Rows are points. To make a cloud, some directions were put in groups of two or more. Within a group, all points are equally far from the middle, so they leave a hole (a ring in 2 directions, a hollow ball in 3). The other directions are filled evenly. Then the cloud was stretched, turned, moved and blurred a little. Count the holes, and give their numbers of directions, smallest first.
In the rows, 128 means zero.

Cloud, 13 rows:
[[112 163]
 [173 151]
 [128 143]
 [ 62 153]
 [150 121]
 [158 155]
 [104  76]
 [ 70 103]
 [ 62 114]
 [169 115]
 [ 71 166]
 [175 141]
 [124 218]]
Holes: 0

Cloud:
[[145 152  56]
 [133 161 131]
 [115  64 108]
 [202 122 150]
 [ 86  96 169]
 [ 65  89 102]
 [105 149 151]
 [ 63 153 136]
 [106  76  92]
 [105 148 152]
 [ 84 135 156]
 [147 168  87]
 [117 143  34]
 [146 143 154]
 [ 92  68 160]
 [120 150 150]
 [ 67  96  78]
 [152 109  68]
 [167 105  78]
 [112 129  39]
 [ 88  78 165]
 [ 40 131 128]]
Holes: 1 (2)

Cloud (32 x 4):
[[119 208 143  68]
 [110 121 102 140]
 [ 61 174 119 138]
 [210  83 105 110]
 [109 164 140 136]
 [177 110  99 156]
 [112 129 197 178]
 [152 138 127  21]
 [ 67 195 149 145]
 [153 135 185 130]
 [134 134 140 137]
 [200  98 161 116]
 [142 137  79 108]
 [184  68 134  95]
 [120 193 156  73]
 [135 144 139  36]
 [173 146 160 149]
 [102 201 159  87]
 [111  94 157 206]
 [153 195 100  99]
 [140 180 113 108]
 [144  64 119 189]
 [163 189 146  86]
 [144 132 161 117]
 [ 66 179 147 140]
 [145 151 136  78]
 [163  79 151 128]
 [203  68 105 133]
 [151 169 117  87]
 [ 98 160 143 165]
 [204  60 102 114]
 [118 158 193 143]]
Holes: 0

Cloud, 49 rows:
[[128 100  95  60  82 130]
 [135 155 197  88 135 114]
 [113 105 129 157 151 171]
 [156 159  76  49 118 134]
 [190 157 179 114 142 188]
 [205 198 161 130 154 164]
 [146 152 181 107 156  96]
 [114 103 156 152 100 189]
 [152 127 119 102 195 121]
 [ 68  52 110 149 146  95]
 [121 171 191  99  42 146]
 [159 147 189  98 132 188]
 [113 160 116 105 105  87]
 [165 139 128  20 119 130]
 [157 135 128 112 121  63]
 [117 110 133 107 111  65]
 [ 48  67 148  88  61 143]
 [135 122 135 107  74 186]
 [126 100 203 112  58 134]
 [117 140 214 109 116 114]
 [101 158 226 153 124 156]
 [121 127 105 124 133 167]
 [ 91 134 203 123 159 111]
 [174 171 223 141 104 144]
 [166 124 144 182 130 101]
 [192 187 174 163 139 129]
 [ 64  43 207 155 126 130]
 [128 196 190  95  83 179]
 [118 156 209 180 129 145]
 [144 100 118 145 180 141]
 [122 159  88  72 155 114]
 [101  99 134 183 124 105]
 [ 71 100 110 125 112 169]
 [123 147 217 182 111 148]
 [ 62 117 141 111  53 113]
 [ 75  96 146 147 105 189]
 [134 105  84  90  96 131]
 [ 75  97  96 128 153 148]
 [186 141 160 112 183 149]
 [160 136 190  86  74  99]
 [164 162 155  62 110  79]
 [117 116 152 193 119 119]
 [132 141 220 132 124 119]
 [172 103 120 135 183 133]
 [ 78 158 165 114  50 138]
 [148 198 111  38  86 117]
 [ 56  73 202 160  74 178]
 [ 94 132 130 102  59 101]
 [159 151 186  68 121 176]]
Holes: 2 (2, 3)
